Each row of a before or after table is a point. The points were changed in one or more steps. Then noise was added and the rows were shuffled. The steps act on how far a point lies along the listed directions, d1 being the first. What was done? A step turns or swaps two directions, mirrors them in a line or flattens them onto one, adds a multiple of one to another, or multiplies one. Angles are multiples of 10 degrees, from the lower direction toward the higher: turns from -170 to 170, lines from 10 to 170 but not 90. Use the fewest steps. Two steps may share a direction if one is a turn and the other turns, adds or multiplies; they go together, in the order done. Otherwise the lowest direction goes first.
(in the rows, 128 means zero)

Directions:
(1): [123  87]
(2): [ 87 133]
Before:
[[121 126]
 [125 142]
 [127 168]
 [131 153]
 [142 147]
 [124 131]
 [124 129]
 [134 125]
 [136 125]
 [121 128]
 [121 125]
 [119 126]
 [129 139]
 [119 128]]
After (14 x 2):
[[104 127]
 [109 128]
 [132 160]
 [144 119]
 [136 202]
 [121 168]
 [106 122]
 [118 131]
 [110 118]
 [128 247]
 [110 120]
 [147 119]
 [164 186]
 [119 137]]
Steps: multiply d1 by 3; multiply d2 by 2.5

Directions:
(1): [147 163 190 150 107 144 142 132]
(2): [154 132 115 162 180 168 114 145]
(3): [159  82 139  97 128 149 171 146]
Before (14 x 8):
[[158 116 158 122 120 161 162 130]
 [111 210 170 146 102  98 100 112]
 [120 142  98 158 147 121 101 127]
 [162  84 134 116 152 200 153 163]
 [103 182 192 157  89  93 104 116]
 [196  89 149 133 154 160 157 157]
 [115 145  86 140 132 115  86 116]
 [137 143  95 155 170 143 102 134]
 [114 109 114 139 150 125 107 136]
 [155 135 173 134 107 155 177 129]
 [164 132 138 139 164 162 135 167]
 [154  83 117 118 156 168 154 157]
 [ 85 143 161 119  32  77 120  91]
 [140 143 164 110  65 126 164 144]]
After:
[[144  75 121  86 105  94 153 128]
 [110 108 116  80 103  93 143 138]
 [151 107  73 132 157 157 122 161]
 [109 118  80 156 186 117  74 135]
 [112 126 161 135 112 115 124 130]
 [127 161 142 141  99 118 109 121]
 [125  86  71 113 152 137 145 124]
 [122  99 147  96  91 124 162 137]
 [133  94  99 107 137 137 143 121]
 [152 132  96 196 189 183  82 144]
 [109 150 139 109  89  94 129 110]
 [116 149 137 138  99 104 122 119]
 [114 152  74 136 176 114  80 125]
 [113  88 136  73  91 136 155 133]]
Steps: turn d1 and d2 by 170 degrees; multiply d3 by 0.7

Directions:
(1): [183 140  93  98 135 126  86 106 123 165 164 129]
(2): [119 172 151 197 117 125 110 103 105 135 163 124]
(3): [ 95 169 137  88 113 103 162 120 109 183 120 113]
Before:
[[120 169 138 147 111 125 123 102 114 147 151 122]
 [137 133 110 101 121 137 120 121 129 152 139 131]
 [163 153 111 132 128 122  99 102 118 146 146 128]
 [144 117 119 123 123 124 111 130 133 135 141 133]
 [150 111 113 157 132 132  99 123 125 118 150 133]
 [134 131 125 142 138 134 101 129 138 130 141 131]
 [158  84  96  83 145 139 121 143 159 116 112 143]
 [147 139 129 148 132 134  97 114 118 132 163 134]
 [156 126 116 127 128 133 113 116 126 139 146 131]
 [166  99 100  83 145 132 110 135 148 130 125 134]
 [143 130 115 144 127 134 112 114 121 127 135 126]
 [125 147 120  84 122 109 134 124 119 172 125 117]]
After:
[[ 89 140 151 177 115 119 142 128 111 124 128 124]
 [118 117 141 159 125 137 140 131 128 107 123 130]
 [166  86 104 116 143 140  96 141 148 103 125 137]
 [133 182 150 227 110 135  90  87 109 122 185 128]
 [109 140 136 171 119 130 128 117 116 118 126 124]
 [100 159 168 209 122 131 120 113 109 113 158 129]
 [100 144 148 162 131 128 123 132 131 127 131 128]
 [130  97 116 125 128 151 126 140 146 105 121 137]
 [119  40  96   7 146 133 184 183 183 104  45 139]
 [120 108 135 133 121 124 133 143 137 114 122 132]
 [122  50 113  49 149 136 165 177 173  90  61 137]
 [121 143 150 205 123 133 117 116 123  91 132 130]]
Steps: turn d1 and d3 by -130 degrees; multiply d2 by 2.5
